Rows are points. To make a cloud, some directions were put in groups of two or more. Within a group, all points are equally far from the middle, so they leave a hole (a ring in 2 directions, a hollow ball in 3). The other directions are filled evenly. Then the cloud was stretched, turned, moved and blurred a little. How many holes are there, and how many directions does each take, smallest first?

Cloud (13 x 2)
array([[ 0.70, -0.04],
       [-0.35,  0.49],
       [ 0.25,  0.63],
       [ 0.26, -0.53],
       [ 0.53, -0.37],
       [-0.31, -0.41],
       [ 0.04,  0.65],
       [ 0.66, -0.20],
       [-0.21, -0.47],
       [ 0.63,  0.29],
       [-0.49,  0.26],
       [-0.33,  0.49],
       [ 0.34, -0.50]])
Holes: 1 (2)

Cloud (14 x 2)
array([[-0.35, -0.65],
       [ 0.09, -0.63],
       [ 0.38,  0.12],
       [ 0.27,  0.29],
       [-0.66, -0.36],
       [-0.63, -0.41],
       [-0.50,  0.30],
       [ 0.19, -0.58],
       [-0.70, -0.20],
       [-0.05, -0.68],
       [-0.70, -0.05],
       [ 0.44, -0.06],
       [-0.16,  0.44],
       [ 0.11, -0.62]])
Holes: 1 (2)

Cloud (19 x 3)
array([[ 0.51, -0.30, -0.41],
       [-0.09,  0.71, -0.86],
       [ 0.24, -0.18, -0.22],
       [-0.16, -0.52, -0.19],
       [ 0.55, -0.38, -0.37],
       [-0.77,  0.15,  0.17],
       [-0.13, -0.01, -0.57],
       [-0.62,  0.18, -0.21],
       [-0.73,  0.63,  0.00],
       [-0.96,  0.58,  0.08],
       [-0.13, -0.29, -0.88],
       [-0.16, -0.36, -0.17],
       [-0.32,  0.13,  0.41],
       [-0.44,  0.10,  0.33],
       [ 0.21, -0.08,  0.19],
       [ 0.51,  0.58, -0.10],
       [-0.01,  0.72, -0.10],
       [-0.73,  0.46, -0.54],
       [ 0.59,  0.43,  0.31]])
Holes: 0

Cloud (22 x 3)
array([[ 0.22,  0.59, -0.33],
       [-0.20,  0.49, -0.73],
       [ 0.50, -0.54,  0.25],
       [ 0.61,  0.13,  0.41],
       [-0.13, -0.67,  0.25],
       [ 0.54, -0.53, -0.18],
       [ 0.40, -0.55, -0.70],
       [ 0.76,  0.16, -0.12],
       [-0.57, -0.15, -0.06],
       [-0.42,  0.34, -0.08],
       [ 0.32,  0.54, -0.14],
       [-0.55,  0.27,  0.45],
       [ 0.46,  0.55, -0.41],
       [ 0.95, -0.12, -0.78],
       [ 0.19, -0.66,  0.08],
       [ 0.40,  0.28,  0.65],
       [ 0.10,  0.51,  0.21],
       [ 0.42,  0.36,  0.35],
       [-0.59, -0.10, -0.01],
       [-0.12,  0.50,  0.15],
       [-0.34, -0.25, -0.65],
       [ 0.61,  0.09,  0.49]])
Holes: 1 (2)

Cloud (19 x 3)
array([[ 0.77,  0.49,  0.13],
       [-0.10,  0.31, -0.65],
       [ 0.06,  0.05, -0.78],
       [-0.21,  0.52,  0.19],
       [-0.08,  0.75,  0.34],
       [-0.08,  0.75,  0.37],
       [ 0.38, -0.45,  0.02],
       [ 0.34,  0.69, -0.29],
       [-0.14, -0.36,  0.29],
       [-0.09,  0.34,  0.52],
       [ 0.45, -0.18,  0.45],
       [ 0.15,  0.93, -0.09],
       [ 0.14,  0.82, -0.17],
       [-0.38,  0.08, -0.77],
       [ 0.45, -0.30,  0.20],
       [-0.37,  0.21, -0.57],
       [ 0.33,  0.00, -0.54],
       [ 0.37,  1.12,  0.05],
       [-0.36, -0.14,  0.09]])
Holes: 1 (2)
